Each row is a point. Each copy is the shape, with its points in the same order, turned, moved and blurred by noise. Is it also mirrored, or only turned?

Shape (8 x 2)
[[  7 -13]
 [ 26  53]
 [-17 -35]
 [-30 -27]
 [ 42   3]
 [ 12 -21]
 [ 23 -17]
 [  2 -37]]
Copy 1 (8 x 2)
[[ 11  -6]
 [-53 -31]
 [ 35  17]
 [ 26  26]
 [ -9 -48]
 [ 18 -10]
 [ 13 -27]
 [ 34  -3]]
Copy 1 is: mirrored
Copy 2 (8 x 2)
[[ -4 -16]
 [ 48  27]
 [-29 -27]
 [-37 -17]
 [ 35 -29]
 [ -2 -24]
 [ 18 -33]
 [-17 -40]]
Copy 2 is: only turned

Shape (5 x 2)
[[ 29  50]
 [-23  13]
 [-27 -27]
 [-23   4]
 [-29  -3]]
Copy 1 (5 x 2)
[[-19  58]
 [-39   0]
 [-19 -37]
 [-33  -9]
 [-36 -16]]
Copy 1 is: only turned
Copy 2 (5 x 2)
[[ 60 -26]
 [  6   8]
 [-33  -4]
 [ -3   4]
 [-12   8]]
Copy 2 is: only turned

Shape (7 x 3)
[[-27 -11 -38]
 [-19   1  25]
 [  0  36 -15]
 [ 51  45 -24]
 [-21   0  20]
 [ 22 -11 -32]
 [ 30  -9 -24]]
Copy 1 (7 x 3)
[[-13  24 -35]
 [ -6   3  29]
 [ 22  47   8]
 [ 78  46  -3]
 [ -8   7  23]
 [ 30   4 -34]
 [ 41   3 -30]]
Copy 1 is: only turned
Copy 2 (7 x 3)
[[  7 -30 -38]
 [-16  -1  14]
 [ 38 -14  12]
 [ 77  22   8]
 [-15  -5  10]
 [ 29  12 -34]
 [ 30  22 -31]]
Copy 2 is: mirrored
Copy 3 (7 x 3)
[[ 10  41 -19]
 [-29  10  21]
 [-20 -10 -31]
 [  7 -53 -42]
 [-26  12  17]
 [ 32  -3 -13]
 [ 32 -12  -9]]
Copy 3 is: mirrored
Copy 4 (7 x 3)
[[ -5  10 -34]
 [-15 -11  28]
 [ 31  20  18]
 [ 78  -5  22]
 [-19   1  22]
 [ 34 -20 -21]
 [ 32 -24 -14]]
Copy 4 is: only turned

Shape (8 x 4)
[[-16  -8 -29 -60]
 [  6  12  33   9]
 [ 23  25  26   1]
 [-31 -49 -15  -1]
 [  8 -41   7   3]
 [ 28 -49 -36  -6]
 [-19  -5  38  11]
 [-45  24  16  12]]
Copy 1 (8 x 4)
[[-53  12   5 -56]
 [  7  20  14  20]
 [ 15  36   8   9]
 [-36 -47  10 -19]
 [  1 -29  18 -12]
 [ 13 -39  -9 -50]
 [-12  -3  30  32]
 [-45  14   2  44]]
Copy 1 is: only turned
Copy 2 (8 x 4)
[[-45 -15  -1 -37]
 [ 29  30  -1   3]
 [  7  36 -11  21]
 [ 17 -38  22 -29]
 [ 14 -19  25  13]
 [-14 -56   4  21]
 [ 35  20  17  -4]
 [ 41  21 -20 -42]]
Copy 2 is: mirrored
Copy 3 (8 x 4)
[[  6 -10  19 -69]
 [ 37  -4  18  23]
 [ 53   5   6  11]
 [-38   1  38 -13]
 [ -1  24  44   2]
 [-15  57  29 -29]
 [ 16 -18  31  27]
 [  5 -43  -3  17]]
Copy 3 is: mirrored

Shape (7 x 4)
[[-25 -13  -2  23]
 [ 15  -7   0 -22]
 [-76 -25 -11  37]
 [ 51  -6 -23 -37]
 [-15 -12  20  -6]
 [ 35  19  -7  -1]
 [-24  28  -9 -24]]
Copy 1 (7 x 4)
[[ 33  -9 -14  33]
 [  5 -14   9 -22]
 [ 76 -10 -12  64]
 [-15 -11 -20 -55]
 [ 22 -18  20   7]
 [-23   6 -13 -11]
 [ 28  38  23  -5]]
Copy 1 is: mirrored
Copy 2 (7 x 4)
[[-27 -14 -24  21]
 [ 16 -16   7 -15]
 [-66 -25 -61  26]
 [ 53 -10   2 -32]
 [-20 -27   9   8]
 [ 20  22  13  -3]
 [-29   4   1 -38]]
Copy 2 is: only turned
Copy 3 (7 x 4)
[[-41 -22  18  23]
 [  5  -2  -9  -3]
 [-89 -45  20  23]
 [ 49  -5 -31  -9]
 [-30   8   4   2]
 [ 37  -6  18  -5]
 [-21 -13   4 -38]]
Copy 3 is: mirrored
Copy 4 (7 x 4)
[[-34  -9  -3  22]
 [ 17   9  10  -6]
 [-59 -47 -20  39]
 [ 41  33   0 -34]
 [ -8 -10  23  15]
 [ 15  46   1   9]
 [ 28 -10 -11  38]]
Copy 4 is: mirrored

Shape (11 x 6)
[[  3  20  12 -20   3 -17]
 [-62   8 -24  30 -17  29]
 [ -2 -36 -27   7 -26  -7]
 [ -8   1  26 -39  43  -6]
 [ 21  26 -20  44  15  -7]
 [-26  -1  65 -19  39  15]
 [ -7  50   7  12  11  16]
 [  5 -11 -28 -49 -35   0]
 [ 18   0  -4  -1 -16  57]
 [  9  11  36  32   1   7]
 [-37   2  35  35  -1 -16]]
Copy 1 (11 x 6)
[[  8 -22  33   4   3 -21]
 [-19   0 -62  23 -40 -15]
 [-38  -4 -17 -27   6   6]
 [ 18 -50  30  21   7  17]
 [-19  41  20  31   7 -14]
 [ 14 -59  34  35 -40  30]
 [ 20   5  12  38 -22 -24]
 [ 11 -15 -15 -49  17  -8]
 [ 21  25  -7 -16 -21  28]
 [-13   7  35  17 -39   0]
 [-45 -23  14  27 -48 -14]]
Copy 1 is: mirrored
Copy 2 (11 x 6)
[[ -5  -1  -4 -27  12 -42]
 [  5  -2  46 -54  62  39]
 [ 32   9  -6 -27  10  39]
 [  8 -44 -27 -30  27 -46]
 [  1  37  21  26  39  -6]
 [ -8 -76   8 -26  17 -39]
 [-23   6  21  -9  43 -30]
 [ -6  21 -40 -66   2   9]
 [-44  -1 -12 -12  18  25]
 [-12 -20  36   8   3  -7]
 [ 25 -27  58 -15  14 -18]]
Copy 2 is: mirrored
Copy 3 (11 x 6)
[[  7  19  -5  -1 -15   1]
 [ -6  25 -21  52  65  21]
 [-11 -32 -13  46  13  23]
 [-32  31   8 -32   1 -25]
 [ 43   3 -18  39   6 -31]
 [-28  47  48 -31  19  -8]
 [ 29  54  -9  14  21 -11]
 [-13 -19 -32  -6  -8  53]
 [ 37  -7   9  -7  38  26]
 [ 27  24  30  32  10  -5]
 [-17  39  27  45  18  -1]]
Copy 3 is: only turned

Shape (9 x 6)
[[-59 -16   0 -22  21  -6]
 [ -7   2  42  27   9   6]
 [ -1 -42 -22  -3 -12  48]
 [ 14  25  18  36 -32 -13]
 [ 21  41  45 -14 -15 -14]
 [-11  35  22  22 -10 -14]
 [ 15 -14 -36  -8  11  69]
 [-28  -6 -11   4  29 -30]
 [-28 -50  17 -15  40 -24]]
Copy 1 (9 x 6)
[[-40 -22  -3  14  -7 -11]
 [ 29   5  30  22 -17   4]
 [-26  39 -11 -20 -32  40]
 [ 59  29  23  -9 -14 -25]
 [ 65 -22  28 -16 -30 -10]
 [ 41   8   8  16 -14 -24]
 [ -6  29 -46  -7 -30  64]
 [ -8  -2  -9   3  28 -12]
 [-43 -24  33   6  21  10]]
Copy 1 is: mirrored
Copy 2 (9 x 6)
[[-44 -14   8  -7 -18  -6]
 [ -3  46  37  17  13 -11]
 [ 11 -24  15  40  19  42]
 [ 21  68  -4   4  39  -1]
 [ 38  59  24 -39   7  -2]
 [  2  62  -5  -3   9  -9]
 [ 42 -23   6  55 -12  39]
 [-17  -4  -7   3   0 -39]
 [-29 -32  41   1   8 -36]]
Copy 2 is: mirrored

Shape (11 x 8)
[[ 26  39  35   8 -27   0 -11  16]
 [ 14   0  -5 -14   1  14 -35  15]
 [ 27   9 -21 -36 -11 -13 -10   1]
 [-17  24   7 -16 -22 -20 -25  30]
 [  4  27 -31   1   2  27  15  23]
 [-31  57   3  30   9 -27  20 -33]
 [-45 -16  54   0  27 -11  22  41]
 [ 17 -23   6  63   0  38  12  26]
 [ -1   5 -19  84   6 -39 -22  18]
 [  2   0   4 -24  53  54 -17  -6]
 [ 63  33 -33 -27  35  36  -4  28]]
Copy 1 (11 x 8)
[[ 19  19 -15 -23 -18  38   4 -21]
 [-20 -14   9  -4 -26   6 -21  -6]
 [-32  -8  30 -27  -3  25   6   4]
 [-11 -15 -16 -44 -18  -8   5 -11]
 [  7 -44  10  11  -8  19  20  16]
 [ 50  17   6 -32  22 -20  22  40]
 [ -3  16 -34   7 -42 -57  54  -8]
 [ 28  -9  -8  63   3  -1   1 -34]
 [ 57  -9  30  -8  30 -40  -8 -54]
 [-16  -2  20  39 -54  -9 -19  43]
 [ -4 -38  57  12 -52  49   3  13]]
Copy 1 is: only turned
Copy 2 (11 x 8)
[[-23 -20  46   8  -6  10 -22  34]
 [-28  12   6   5 -22   0 -10  -9]
 [-28  24  20  18  -6  -1  30  11]
 [-38 -16  16   4  18 -17  -3   6]
 [  5 -11  13  52  -9  14  -1 -20]
 [ 52  -1  51   3  48 -11  -7  12]
 [  7 -49 -43 -29  26  19 -16  16]
 [ 29 -48  13  -1 -61  20 -28 -23]
 [ 43 -32  27 -12 -36 -70 -17   3]
 [  5  38 -20  11  -9  42 -40 -17]
 [ -8  35  -3  71 -43  26  -8  15]]
Copy 2 is: only turned

Shape (11 x 8)
[[ 12  16  44   3   8  -7  37  15]
 [ 10  15 -69 -27 -43  37 -31 -11]
 [  8 -25  39 -15   8 -21 -37   3]
 [ 59 -17  17  10  70 -14  10  21]
 [-27  -4  21 -28  15  -5 -21 -26]
 [ 11  11 -14  29   4  23 -19  -8]
 [-50 -48  10  21  32  14  19  24]
 [ 54 -16 -52  -2   1 -31 -23 -35]
 [ 27  -9 -10 -26   9 -15   2 -29]
 [ -2   7 -17   8 -32  12 -40  11]
 [  1  40 -23 -38  18 -42  18  -9]]
Copy 1 (11 x 8)
[[-27  22  23  20  -3 -38   8   3]
 [ 61 -48 -24 -11 -13 -10 -33 -68]
 [  5   3  31  34  14  39   1   2]
 [-11  13  -4  59 -59   3  16  36]
 [  2  -9   4 -10  25  27  22  -7]
 [ -2   7 -28  15 -23   6 -18 -44]
 [-19  34  -5 -36 -12  21 -38  35]
 [  4 -70   0  33 -54  25  -3 -36]
 [  5 -37  14   9 -28   6  19 -16]
 [ 20 -10  -9  17  11   9 -44 -48]
 [-13 -60 -16  12   8 -33  22   5]]
Copy 1 is: only turned
Copy 2 (11 x 8)
[[ 20  34   9   6  10   2  26  10]
 [ -4 -72  38 -19 -73  42  -9 -16]
 [-32  11   0  10   6 -18 -34  -2]
 [-12  32 -17   0  37  26  10 -68]
 [-17   6 -13  23 -41 -16  -8  13]
 [ 34 -20  -4   2 -20  27 -15 -15]
 [  1 -12 -64 -36   4 -20  22  14]
 [-31 -61  24  43  -1  34  -8 -38]
 [-29 -22  20  27 -15  10   4 -23]
 [  5 -39  12 -21 -21  22 -37  12]
 [-47  16   8  26 -27  56  31   8]]
Copy 2 is: mirrored
